Rows are points. Examples show where two turns around zero, p and q, send a point. Write where each new point lands after one turn and then the other. Backwards means that the second turn is done in reverse. Each puzzle has new turns, and all numbers are rounded.
(in the rows, 128 means zero)

Turn p:
[157 166] => [160 163]
[169  89] => [165  86]
[ 93 156] => [ 96 159]
[ 93 101] => [ 91 104]
Turn q:
[159 106] => [119  91]
[141 180] => [181 135]
[84 98] => [ 84 158]
Where do these land?
p, then q: [157 125] => [133  99]
p, then q backwards: [142  84] => [174 121]
p, then q backwards: [ 85 175] => [ 67 111]

Turn p:
[176 139  98] => [172 158 105]
[151 101 107] => [143 126  90]
[124 124  95] => [118 150 104]
[103 124  96] => [ 98 149 110]
[102 138 225] => [120  63 205]
[112 142 148] => [118 122 155]
Turn q:
[198 138  85] => [207 150 113]
[ 93 148 131] => [ 93 148 130]
[120  89 129] => [122  93 110]
[100 137 168] => [ 90 122 159]
Where do these land?
p, then q backwards: [164 154 151] => [176 137 138]
p, then q: [119  84 149] => [122  95  92]
q, then p: [161  84  75] => [163 156  66]
p, then q: [117 170 142] => [114 127 171]
p, then q: [ 79 147 124] => [ 78 136 142]

Turn p:
[ 68 127 175 124] => [ 68  85 118 145]
[110 134 128 101] => [115 118 105 111]
[159 169 129 154] => [138 173 121 161]
[105  65  70 121] => [180  68 143  91]
[198 145 138 140] => [139 196 153 132]
Turn q:
[187 115  90 147] => [178 130  76 114]
[ 91 176 147 172] => [108 177 147 181]
[145  75  63  89] => [124 103  79  52]
[ 89 162 149  81] => [101 140 192 110]
[119 117 161 140] => [119 108 138 157]
[136 123 158 140] => [137 111 136 155]
Where do these land?
q, then p backwards: [ 67  89 130 119] => [ 90 124 186 106]
q, then p backwards: [134 169 104 124] => [174 136 121 119]
p, then q: [131 119  77 184] => [188 108  97 157]
q, then p: [173 163 176 136] => [121 178 178 151]
p, then q: [ 93 113 184 115] => [ 62 113 133 137]
q, then p: [171 116  96  90] => [135 153 126  66]

Turn p:
[147  47  85  86 135 104] => [126  46 144  73 141  97]
[ 94 156 131 100  92 124] => [148 177 131  98 115 113]
[160 139 180 167 175 151] => [106 125 113 209 155 137]
[164  71 154 122 140 134] => [111  77 139 154 139  87]
[151 106  82 100  89  82] => [159  86 111  73  93 112]
[ 86 210 122 125 146 122] => [146 200  99 116 151 172]
[141 168 134 149 151 183] => [146 149 149 180 147 167]
[ 80 127 137 175  97 124] => [ 82 165 136 121  85 140]
Turn q:
[143 122  89 104  82  94] => [ 85 117 130 102  83  98]
[105 156 148  65  93 107] => [ 76 113 152 120  96 180]
[137 155 191 170 170 147] => [185 152 167 142 177 155]
[122  80 107 147  96 179] => [146 148  80 169  90 104]
[157 181  97 102 145 131] => [ 96 161 123  75 151 137]
[115 171  83 159 173  88] => [ 94 120 138 110 202  90]
[144  78 147 151  96 179] => [179 153 106 163  81 119]
[101  80 162 126 169  99] => [164  59 128 142 144 141]
Where do these land?
q, then p: [121 142 180 153 110 133] => [120 142 122 187 115 123]
p, then q backwards: [164  95 108  72 139 105] => [144  87 116 140 178  85]
p, then q backwards: [169 124  85 130 165 121] => [103 101 153 101 174 115]
q, then p backwards: [149 109 129  97 157  79] => [136  89  78 106 130 107]
q, then p backwards: [ 99 120 119  85 164  96] => [141  94  94 140 171 102]
q, then p: [ 69 116 185 188 116 168] => [ 92 113 113 209  91 179]
q, then p: [132 100  89 118 110  98] => [115 119 122  78 108 106]
p, then q: [156 147 100 109 115 176] => [182 155 148 107 112 134]
q, then p backwards: [ 94 199 157 199  76 177] => [ 94 172 202 155 131 217]
